Every row gives one point. Each copy is the shape, with its points in the same order, turned, moved and blurred by noise. Some copies are also mirrored. Which?

Shape (9 x 3):
[[-22 -64 -61]
 [-10   9 -45]
 [ 29  45  84]
 [ 23 -24 -70]
 [ -5 -12 -24]
 [  0  13  56]
 [ 30  -5  -3]
 [ 39  13  34]
 [ 14  42  39]]
Copy 1 (9 x 3):
[[ -4 -95   1]
 [-16 -22 -20]
 [ 23  80  67]
 [ 23 -57 -36]
 [ -2 -29   5]
 [  1  31  63]
 [ 30  -6  14]
 [ 36  31  34]
 [  2  51  33]]
Copy 1 is: only turned
Copy 2 (9 x 3):
[[ -3  30  67]
 [ -1  38 -12]
 [ 29 -86 -79]
 [ 33  53  19]
 [  3  12   3]
 [ 15 -65 -38]
 [ 41  -8 -17]
 [ 44 -43 -35]
 [ 15 -36 -62]]
Copy 2 is: mirrored

Shape (11 x 6):
[[ 17  -4 -22  23  26  26]
 [ 31  39 -27 -16  15  41]
 [ 30   1   5   4   6 -45]
 [ 14  -2 -40 -23 -57  44]
 [ 13  -5 -22 -10  11  -2]
 [-14 -13  95 -27  -1  12]
 [-16  -7 -17 -32 -14  18]
 [-18 -12  52  -8   1  28]
 [ 19  78 -28   7  24 -66]
 [ 13 -14  -2 -44  -9  14]
 [ 26   0 -35 -13 -13  19]]
Copy 1 (11 x 6):
[[ 47  -9 -27  10  42  22]
 [ 45  52 -25 -30  24  30]
 [ 31 -11  -5 -10  16 -50]
 [ 32  23 -58 -20 -46  33]
 [ 26  -6 -26 -16  27  -3]
 [ -4 -13  73  -7 -27  16]
 [ -6   5 -32 -17  -8  29]
 [  5  -4  42  13  -5  27]
 [ 14  59 -28   6  56 -81]
 [ 14   4  -9 -40 -11   7]
 [ 36   8 -42 -26  -2   8]]
Copy 1 is: only turned
Copy 2 (11 x 6):
[[  6 -49 -12  18  26  23]
 [ -4 -22   1 -14  15  66]
 [  0 -45  28 -31   8 -26]
 [-14 -30 -36  -6 -59  47]
 [  4 -33 -14 -19  11   6]
 [ 59  37  38  25 -25 -28]
 [  3  -1 -35 -11 -18  10]
 [ 38  14   9  34 -14  -7]
 [-66 -25  45 -55  51  -2]
 [ 27 -12 -18 -25 -22  13]
 [ -6 -41 -18 -18 -15  32]]
Copy 2 is: mirrored

Shape (15 x 9):
[[-41 -17  43   2  35 -42 -51  -2  13]
 [ 11 -30  -6 -32  67  30  46  11 -29]
 [  2  -1 -28  23 -41  47 -11 -30  47]
 [ -7  33  49  50  -9 -26  -2  -3   2]
 [ 23  -2  16  21  -1 -13 -16  38  13]
 [ 28  -5  25  10  38   7  30 -28 -38]
 [ 10 -11   5  30 -21  20 -14 -47  -6]
 [  4 -25  -1 -70  41  58  37  25 -43]
 [-24  -8  61  39  21 -25   0   3   3]
 [-30 -33  48 -27  59 -39  23  40  44]
 [ 34  47 -25  11 -24  -6 -26 -35  32]
 [-32 -34 -34  -8  53 -16   3  22  13]
 [-38 -77 -54 -51  -7   3  23  27  -7]
 [ -1  16  29 -28  20  26  74 -16 -63]
 [-46  34  43  68  13  -4 -26 -14 -12]]
Copy 1 (15 x 9):
[[-49   2   7   9  31   6 -64   1   2]
 [  5   5  -4 -58  52  12  57   0  -9]
 [ -5 -32 -13  30 -63  19  30  -5  48]
 [-10  49  28  55 -19   0 -22   3 -15]
 [ 12   7   2  16  -6   1 -14  52   1]
 [ 28  22  19 -11  26   8  24 -33 -15]
 [  9 -28  16  26 -39  24   2 -31   3]
 [ -6 -10  18 -94  21   2  73  15  -4]
 [-27  43  12  24  17  32 -28   4 -12]
 [-41  56 -25 -40  55  25 -31  34  19]
 [ 22  -7  -6  39 -54 -43  -6  -8  39]
 [-28 -16 -62 -12  45   1   3  22   2]
 [-20 -42 -69 -82 -16  27  17  23 -25]
 [  1  50  25 -48   1  -4  67 -38 -44]
 [-48  16  26  72   1   9 -10 -14 -24]]
Copy 1 is: mirrored
Copy 2 (15 x 9):
[[-57  -3  30  17  19 -54 -40  19  32]
 [-26 -71   3 -23  21  17  54  50 -17]
 [ 13 -21 -16  28 -39  53 -33 -31  13]
 [ -2  40  56  31 -23 -16  -3   9  -8]
 [ 18  -6  24  15  -9 -11 -21  51  12]
 [  4 -29  38 -18  19   3  37   6 -33]
 [  9 -22  19  10 -13  12 -22 -34 -22]
 [-50 -78  -1 -46  -1  43  24  70 -37]
 [-31  -3  70  26  -1 -29   4  19   8]
 [-54 -30  45  -9  -3 -27  19  66  72]
 [ 26  37 -23 -14 -12  25 -24 -19  10]
 [-42 -47 -30  17   5 -26  22  33  30]
 [-43 -95 -45 -15 -58 -17   7  35  12]
 [-43 -27  41 -37 -19  29  63  26 -67]
 [-33  38  49  70   3 -16 -15  -7 -23]]
Copy 2 is: only turned
Copy 3 (15 x 9):
[[ 28 -13  55  38 -59  -4  19 -33 -22]
 [-18 -50 -13  -5  16  30  80   7 -40]
 [-10  -4 -40  -4 -14  26 -29   0  62]
 [ -3   1  62  -8   2 -38 -20 -19  13]
 [ 29 -27  25 -10   1 -19 -10  29  -2]
 [-16 -43 -13 -15  40 -12  38 -42 -28]
 [ -8 -16 -21  -1 -12   5 -29 -47   4]
 [-20 -47 -22 -37   7  68  76  19 -45]
 [ -2 -43  72  17  -6 -25  10 -32  -2]
 [ 41 -53  71  13 -33  -3  89  15   4]
 [ 32  37 -40 -16   3 -29 -26 -14  45]
 [  3 -22 -10  44 -36  -7  63  32  -5]
 [-31 -54 -41 -15 -91  18  61  45  -5]
 [-61 -24   5 -61  29  15  61 -27 -35]
 [-31  18  63  37   2 -18 -26 -29 -10]]
Copy 3 is: mirrored
Copy 4 (15 x 9):
[[-42  39  70   4   1 -15 -10  -2  -4]
 [ 17 -33   0 -43  63   3  20 -19 -36]
 [ -5   1 -19  13 -42  74  15   1  47]
 [-56   1 -16  16 -20 -21 -26   8  29]
 [ -5  -5   8  18  -3  -4  -2  45  12]
 [  7 -27 -14 -18  29 -10 -21 -32   3]
 [ -3  -7 -14  27 -32  37 -24 -32  14]
 [ 28 -43   1 -90  25  27  19   5 -52]
 [-55  -5  34  18   0 -29 -16 -15  15]
 [-43  -2  71 -20  41 -41  48  23  15]
 [ 18  37 -34   2 -35  21  -7   5  74]
 [ -7  32  28  -2  38  13  49   9 -20]
 [ 26 -12  34 -30 -33  17  93  -8 -63]
 [-13 -42 -43 -70  27 -30   4 -42 -20]
 [-89  30 -12  32   2   2 -37 -13   7]]
Copy 4 is: mirrored

Shape (17 x 11):
[[ 26   8  25  -8  12 -86 -14  38   4  12  45]
 [ 13 -40  39  20 -33   2 -15  22  12  31 -32]
 [  4  18  -1  -3  -8   9 -64  -5 -42   6 -13]
 [  6  26  34   2 -31  11  53 -10   8 -37  20]
 [-25  53  21 -10  -8   2   1 -62  -6  10  -2]
 [-51  33 -17   1 -31  -8  -1  10   2  16  45]
 [ 20   0 -20 -30 -19  -2 -32  54 -19 -42  16]
 [ -9   1  37  10 -19  73 -13  64  16 -10  43]
 [ -1 -17  33   0 -30  26 -28 -20  41  50  25]
 [ 31 -10 -18 -48  35 -48  11 -27 -34 -18 -41]
 [-29   7 -27 -16  24  11 -31  14 -32  11  36]
 [ 12  19  24 -36 -12  41 -18   9 -13  21  45]
 [-10   7  17  14  -3 -38 -14 -23 -39 -72  27]
 [ 25 -36 -22   5 -27   0  44 -14 -26   0  -4]
 [ 29  28 -26  13  30  -6  -6  -3   1   3 -18]
 [-19 -15 -65  -8  36  10 -19  14  -9 -77  24]
 [  0 -19  21  -4  -6  37  35   3   5 -23 -11]]
Copy 1 (17 x 11):
[[-14   7   5  -7   7 -69  43  57 -19  33  12]
 [ -4  12  38 -20 -25  23 -23  39  34  34 -12]
 [ 14  24 -20  -8   8 -21 -65   6 -22  13 -18]
 [  0  49  31   6 -33  -4  28 -48 -10   2  27]
 [-17  43 -18  -2  -9 -41 -23 -69  12  28 -11]
 [-64  25 -35  -4 -32 -19 -19  -9 -12  -5  34]
 [ 32  25 -14 -21  -9   1  -4  36 -52 -34  14]
 [-26  58  37 -27  19  48 -26  20 -17 -20  57]
 [-20  28  18 -48 -14 -17 -40   1  57  19  36]
 [ 58 -17 -31  -9   2 -32  34 -20  -8  15 -59]
 [-22  -3 -44 -15  33 -11 -29   2 -27 -14  12]
 [  1  47 -11 -45  19   3 -27 -11 -19  26  48]
 [  9 -10  37  20  -8 -53  -8 -29 -59 -18  -6]
 [ 31 -31  -3  17 -35  22   9 -22  16  18  16]
 [ 24  26 -27  32  17 -17   1   2  19   3 -15]
 [ 11 -19 -25  12  27  -6   3  -9 -33 -91   3]
 [ 10  18  28 -14  -7  43  12 -34  11  -8   1]]
Copy 1 is: only turned
Copy 2 (17 x 11):
[[ 18   1  49 -23  -2 -95   3  52 -11  10  17]
 [ 30 -17  -5  49 -20  -9 -20  53  13   3 -38]
 [-14  38  12  -6 -18   0 -32 -10 -20 -18 -30]
 [ 10   5   2   7 -13  15  58  26  20  -7  47]
 [-42  39 -13   3 -24   6  -7  -5  29  17  42]
 [-49  15 -14 -24 -60 -25  31  37 -11   0   5]
 [ 27  -2  19 -49 -16  -2  15  32 -33 -48 -20]
 [  2  -2  36 -11 -46  40  57  58  19   8 -58]
 [  5  -9  -4   8 -57  -7  -2   8  36  52 -31]
 [ 10  -8 -21 -18  64 -17 -36  -1 -38 -15  46]
 [-48   6   9 -45 -10 -15  11  12 -34   4 -34]
 [  1  12  26 -30 -29  27  11  22  -9  38 -15]
 [-21   4  42   7   1 -23  30 -18  -4 -57  35]
 [ 20 -22 -40  28   3   4  27  17 -45   6  16]
 [  9  40 -32 -20  31 -26  10  15  -6  -5 -13]
 [-23 -26 -13 -58  27  -4  50 -16 -17 -63 -31]
 [  6 -24 -15  12  13  40  35  30  14  -8   3]]
Copy 2 is: mirrored
Copy 3 (17 x 11):
[[ 55 -11  -8  11   6 -84 -36  17  -7  -7  31]
 [ 18 -49  61  19  11  -5   0  38  -6  34 -12]
 [ 15 -19  25  -9   3  41 -59  -4 -18  -9  10]
 [  7  16  39  -1 -34 -18  58 -28 -23   0   0]
 [-23  13  49  -4 -26  -2 -26 -60  14   6  16]
 [  1  11   1  19 -60   2 -16   4   5  27  51]
 [ 47 -12 -14 -36 -19  14  -3  42 -29 -30  11]
 [ 36  16  35  18   3  44  55  50 -11  10  55]
 [ 41 -34  71  25 -10  11   3  -4  37  42  32]
 [ -9 -43 -13 -65  17 -35 -27 -34  -2  -9 -38]
 [  3 -15 -24 -16  -1  30 -31  -1   2   9  61]
 [ 44   6  40 -32   2  20   1  -8  -6  27  58]
 [ -8 -24   5   2 -32 -26  -4 -27 -30 -73  25]
 [ 14 -64   5 -13 -24  -3  27 -23 -25  28 -24]
 [ 17  -1 -20   4  21   9 -20 -24  10   9 -32]
 [  0 -28 -66 -21 -30  33  16   9  21 -54  14]
 [ -8 -20  33  -8  -2  11  51   2  -5  10  -4]]
Copy 3 is: only turned
Copy 4 (17 x 11):
[[ 88  -3   9  33  25 -62  -6   3 -31 -18   7]
 [ 15 -41  52  18   9   8   3  41 -11  25 -20]
 [-13  28   6 -15   4  -9 -46  12 -33   4 -49]
 [  6  41  36  21 -11  12  40  20  14 -41  32]
 [-36  63  24   2  -4 -38   9 -17   9  11   5]
 [ -8  21  -4   0 -39 -43 -27  20 -18   8  52]
 [ 54  16 -15 -35 -20  -5 -31  38 -27 -29 -13]
 [ 12  26  40   2  -1  44 -57  84 -17 -11  44]
 [ 11   3  65   6   0   6 -31   4   0  61  28]
 [ 27   8 -25 -38  40 -24  49 -24 -13 -17 -41]
 [ -3  16 -20 -24  18 -18 -45   5 -43  -6  26]
 [ 26  56  40 -23   9  17 -34  21 -47  16  22]
 [  9  15  13  -7 -17 -35  -8 -18  -8 -86 -10]
 [  0  -9  -4  -2 -17  30  44 -12 -25  -3   7]
 [  7  26 -44  17  38  -2 -10   8   1   7 -21]
 [ 20   1 -59 -49   8  10 -45   0  11 -65  26]
 [ -4   9  30 -14   8  42  26  29   3 -19  26]]
Copy 4 is: only turned

Shape (18 x 12):
[[  7  38 -16 -12  17  14  65  15  35  19 -26 -16]
 [-68  25  19 -24 -49  30  57   0 -22  -3  30 -18]
 [-51 -22  37 -35  28  -4 -42  18  20  44  36  15]
 [ -1  10  59   7 -17 -25  38  -9  -3  -2 -29 -32]
 [ 29  20   1 -25   7  46 -31 -58  -8 -45  -4  44]
 [  4 -13  12 -35  24  -5   3  24 -34  37 -12 -15]
 [-39 -25 -14  14   9  20  21 -24   7 -30   5  87]
 [-19  22 -18  42 -18  26 -12   1   0   2  -7  29]
 [ -2  45 -14  22   6  44  47  28  -3  23  48  31]
 [-17 -41 -23  64   0  22 -21 -26 -28  35 -20 -21]
 [ 21   4  -9 -18  31  25   5   2   4  27  -3  41]
 [-43  60   8   3  -3 -20  14 -17  27 -22   3 -14]
 [-25 -14  18 -14  -2  33 -12  28  34 -25 -23 -26]
 [-10 -16   0   6 -10  73 -16 -12  25  12 -15 -67]
 [-54 -23 -15 -29  -1 -10  13 -23 -31   3  18 -10]
 [-20  -1  -2 -16 -21  -6  46 -35 -22  27 -74 -27]
 [-62 -26 -18 -30 -23  -4  25  -9 -11   2   5  23]
 [ -9  14   1 -50 -32 -90  10 -37  20  10  -4 -12]]
Copy 1 (18 x 12):
[[-11 -22 -45 -11  48  42  14 -37  15 -21 -36  18]
 [-28  22 -46  -8 -24  72 -17  29  28 -36   2 -40]
 [ -4 -21   1 -49 -18 -30 -70   7  -6  18  21  -8]
 [  1  29  23  -7 -10  41  23 -50  33 -14  -9 -20]
 [-32  47 -16   5  12 -14  -3 -31 -71 -77  39  22]
 [-23  -1  11 -41   0   5  14   0 -22  25 -21   2]
 [-14 -41 -36  30 -41 -24   4  -2 -15 -75  35  20]
 [  7   5  -6  40   6  14 -14  19  -5 -42   8  42]
 [ 25 -38 -44 -13  24  64  -3  32 -26 -44   8  18]
 [  0   1  20  84 -13   8  -7   4 -31  26 -10  12]
 [-16 -25 -20 -21  17   1   3 -13 -40 -18  13  36]
 [ 28  39 -40  -4   4  16 -28 -24  35 -47 -19  -4]
 [-40  -1  17   8  38 -11 -28  -7  23 -34 -14 -23]
 [-46  14  10  50  55  28 -46 -15 -17   6 -12 -26]
 [-17  21 -46   4 -39  -9  -2  11  -9   6  -7 -29]
 [-50  34 -18  24 -26  39  30 -43  17  12 -36  18]
 [-37  -1 -49   8 -40  -4   2  17  18 -14  10 -11]
 [  8  65 -55 -33 -14 -20  21 -45  49  24  19   3]]
Copy 1 is: mirrored
Copy 2 (18 x 12):
[[  4  63  10  17 -20  26   4 -12  57  -6  22 -20]
 [-95  30  33 -16 -20  11 -11 -38 -14   3  22  16]
 [-29 -10  19 -17  42  12  13  72  12  36  10  38]
 [-35  14  -7  21 -37 -33  -2   0   9  -6 -31 -32]
 [ 36   1  27  18  60   9 -43 -51  -3 -14 -38  35]
 [-14  -5  25  10  15  -7  33  33  29 -42  15   3]
 [-16  46 -37  12  27  49 -24 -15   0  -9 -32  81]
 [ 22  24  -2  22 -24   9 -12 -15 -12   5  11  63]
 [ -2  69  40  20 -17  56  27 -13 -24  -8  23  26]
 [ 12 -57 -30  39 -43   6  26 -14   2  -2  15  57]
 [ 29  27  23  11  26  29  20  12  26 -19  -4  41]
 [-27  49 -13  21   6 -21 -17 -22  -6  48  21  -5]
 [ -7  -6   4  -1 -13   8 -65  26  21  -2  20   6]
 [ 10 -51  30   1 -40  28 -34 -14  29  20  31  -1]
 [-58 -11 -20  -6  29   3  11 -22   8  -6  25  33]
 [-36  -1 -10  17 -32 -36  13 -39  72 -22  -7  14]
 [-63  19 -19 -23  12   9  -3 -12  19 -13  13  55]
 [-23  37 -44 -48  26 -67  30 -13  30  15  -6 -17]]
Copy 2 is: mirrored
Copy 3 (18 x 12):
[[ 26 -15 -40  -8  -9  51  70   3 -25  -4 -21 -14]
 [-41 -59  11 -25 -23  32  41   9 -54  13  63  -3]
 [-56  17 -35 -16  -1 -53  21  -5  27  36  29 -11]
 [  9 -18  32  31 -13   1  42   9 -48  27 -12  21]
 [-23  14  48 -39  25  68  -6  13  52  10 -11  34]
 [ -6  43 -22   4  12   0   4  11 -32  14  13 -11]
 [-39 -61 -13 -45 -20  29 -38 -28  30  13 -26  16]
 [-35 -42  -5  27   4  44   3 -10  31 -15   5 -11]
 [  7 -57 -39 -15  41  53  30 -31   7   1  36 -24]
 [-41  -1  27  49  -8  20 -25 -22  -1 -11 -20 -71]
 [  5  11 -38 -19  22  37   0   1  26  16 -10  -9]
 [-28 -27  11   3 -32  30  75 -33   3  -5  13  29]
 [-42 -13   5  -9   4 -14  43  39  -3 -30 -19  -1]
 [-41  -4  42  -1   9  16  52  41  -4 -20 -15 -70]
 [-39   7  11 -29 -44   6  -7 -24 -29   3  33 -13]
 [-12  14   8  25 -63  58  11  25 -57  22 -22 -13]
 [-38 -22 -12 -33 -53  13 -15  -2 -18   5  26  -2]
 [ 32  27  12   6 -95   1  33  -9   1  18  32  36]]
Copy 3 is: only turned
Copy 4 (18 x 12):
[[ 10  35   3   5  12  62 -11  28  -8  29  -1 -29]
 [-30 -32 -32  40 -10  28  34  21 -73  -7  15   2]
 [-34 -28  36 -38  11   9  10 -52 -41  22  32  62]
 [ 41   9   1  33  17  28  11 -20 -45 -30 -34  12]
 [-56   3   4 -32 -42  27   3 -48  34 -69 -16 -36]
 [ 22 -33   7 -22   6 -12  -8 -31 -25  30   0 -17]
 [-73 -39  -6 -10   7  40  17   3  51 -20 -21  33]
 [-62   5   2  28  28   8 -30  -9  12 -19   8   2]
 [-57   9   3  33  29  18  39  11   9  40  28 -32]
 [-21 -32 -30  50  20  23 -64 -72  13   7   7  12]
 [-32  -6  26 -26   4  27  -4 -24  23  24  -7 -24]
 [-26  47 -28   7   4  20   8   7 -41 -21   3  35]
 [  8 -16  11 -11  26  43 -27  -6 -29 -45  45  11]
 [ -5 -16   4  25  -3  74 -51 -55 -37 -12  61 -21]
 [-15 -51 -38   0 -36   7   0 -18 -19  10   1  34]
 [ 22 -19 -29  21 -11  49 -53  -8 -37   4 -60  -7]
 [-32 -56 -13   4 -23  25  -5  20 -16   4  -8  39]
 [ 27  20  20   3 -68  -5 -12   5 -31   3 -41  57]]
Copy 4 is: mirrored

Shape (17 x 12):
[[  7 -14 -25  14 -43  43   0  26  20 -13 -10 -54]
 [-35 -24  23 -27 -25  48  28 -35 -46 -16 -49 -11]
 [ 17 -45  -7  48 -36  49  -1   6 -38  26 -38 -39]
 [ 40 -16  32 -31 -27 -41 -25 -33   7 -25 -25 -20]
 [ 40  -4 -24  45  -7  13  37  35  23 -43  -5 -28]
 [-29 -47 -31 -23  -3  -8  -4 -39  52  49  -8 -31]
 [ 35  24  21  16  16 -33   9  28  41  10 -47  26]
 [ -3 -35 -44  -9  -9  40   1  24  -5  29   4  26]
 [ 21  34   1  30  33 -14 -19  50 -41  23  33 -15]
 [-23 -25  46  29 -34  16  12  -7 -10 -32 -17  31]
 [ 47  18  25 -20  23  -3 -32   6   0 -33 -34 -15]
 [-27  42  -1   6  43 -34 -57  53 -32 -40 -30  23]
 [  9 -50 -39   1 -31  43  16  21 -27  38 -37 -20]
 [-17  35 -33 -23 -45  26  23  -2 -18  40 -35 -53]
 [ 31  11   8  41  36   9 -23 -41  39   5  40   1]
 [ 27  -6  22  17  11  53 -17  12  39  23  35   9]
 [-38 -18  15  36  17  -2  31  48  -7   0  -4 -28]]
Copy 1 (17 x 12):
[[ -2 -18  34  28  -3  15  30  43 -22 -28 -23 -60]
 [-32  -4  35  -7 -59  -4  39 -36 -59  22 -43  -8]
 [ 42 -36  75  25 -21   2  15  -5 -50 -16 -23 -46]
 [ 24   7  -8 -72 -21 -24  22   2  11  -5  -2 -27]
 [ 20 -46  -6  42  20  12  57  18   6 -28  20 -37]
 [-39 -31  23 -31  16  -7 -53   9 -12  32   6 -56]
 [ 36 -51 -19 -23  39   6   6  -8  30 -13 -30  19]
 [  3 -43  23  16 -20  17 -25  44 -51  20  -1   1]
 [ 71  11 -13  32  66 -18   7  21 -50  10  -8   7]
 [-20 -20  31  -4 -27 -36  31 -20 -25 -36  -9  35]
 [ 44   9 -36 -49  14  25  33  -3 -20 -23 -17  -8]
 [ 33  -1 -85  -2  23 -31  -5   3 -56 -46 -47  27]
 [ 25 -56  50  23 -31  12   2  19 -54  25 -31 -41]
 [ -3   8  25  33 -13  10   1  10 -12  43 -76 -54]
 [ 12  16  16  -4  54  26 -18 -10   2 -23  59   4]
 [  5 -12  43 -12  48  41   5  30 -28 -15  24  23]
 [ -6 -44   8  31  47 -40  31  -4 -57  -3 -22 -14]]
Copy 1 is: only turned
Copy 2 (17 x 12):
[[-15  40   0  -7 -22  67  14  35   9   9 -29  -5]
 [ 16 -18  35  15  17  28  47 -13 -57 -27 -51   9]
 [  4   4 -22  46   1  61 -16  41 -33  -8 -55 -14]
 [-30   1 -50 -16 -21 -19  64   6 -20 -39   7 -22]
 [ 21  27 -17  -8 -21  54   7  44  57 -42  -1  -9]
 [-39 -34  -3  11 -38  -5  19 -18  26  57 -32  -8]
 [-17  -3 -58  -9  22 -16   6  19  52 -50  -3  40]
 [ 18 -26   0 -20  -9  29 -28  35 -11  35 -13  29]
 [  9  29  -5 -10  26 -34 -59  61  11 -32  12 -33]
 [-11 -11  17  32 -16  23  19  22 -28 -62  -1  43]
 [-10  12 -42 -28  41   1  36  13   1 -42  25 -21]
 [-49 -16  14 -62  58 -11 -31  37   4 -72  26  -4]
 [ 14 -18 -21   3  -5  49 -13  45 -24  26 -70   4]
 [ -2  41   0 -24   4   9  -5 -12  -7   8 -95  -4]
 [  0  20 -24  35 -12  -8 -23 -17  33  -8  63 -10]
 [  8  33 -19  28   6   8 -10  25  15  25  45  33]
 [ -8  -6  39  24  11   6  -5  65  40 -34 -30   0]]
Copy 2 is: mirrored
Copy 3 (17 x 12):
[[ 14 -33 -65  35 -11  17 -46  22  20  -1 -20 -38]
 [  6  -9  19  17 -56  18  -7   9 -62  -8 -26 -44]
 [ 36 -65 -29  43   1  21 -43  32 -33  26 -46 -18]
 [ 27 -22  17  -5 -15  -2  -4  -2  27 -55 -27  25]
 [ 34 -19 -56  27  41  57  -7  25  41  -8 -22 -38]
 [  3 -32 -23  17 -30   8 -23 -79  18  31   9  13]
 [ 29  27   6  10  47  31   5   1  55  25 -64  13]
 [ 20 -13 -47 -22   5  51 -46  -2 -22  47   4  10]
 [ 11 -10 -33   5  92 -23   1  48  -7  31  -2   9]
 [ 12   4  -2  23 -46  45  27  61  -4   8 -14  -6]
 [ -6  11  15   0  45   8 -18  17  18 -50 -46  -6]
 [-44  55 -41   7  65  -5  34  32 -21  -3 -58  29]
 [ 42 -52 -41   0 -13  41 -43  -1 -37  29 -36 -23]
 [ 52   7 -34  16  -8 -39 -37 -20 -23  15 -23 -53]
 [  7   5  14  63  43  24 -26  11  42   7  46  28]
 [  0  -1   2  17  17  35 -56  34  36  47  23   7]
 [ -6 -22 -47  17  17  16  41  26   3  39 -17 -43]]
Copy 3 is: only turned
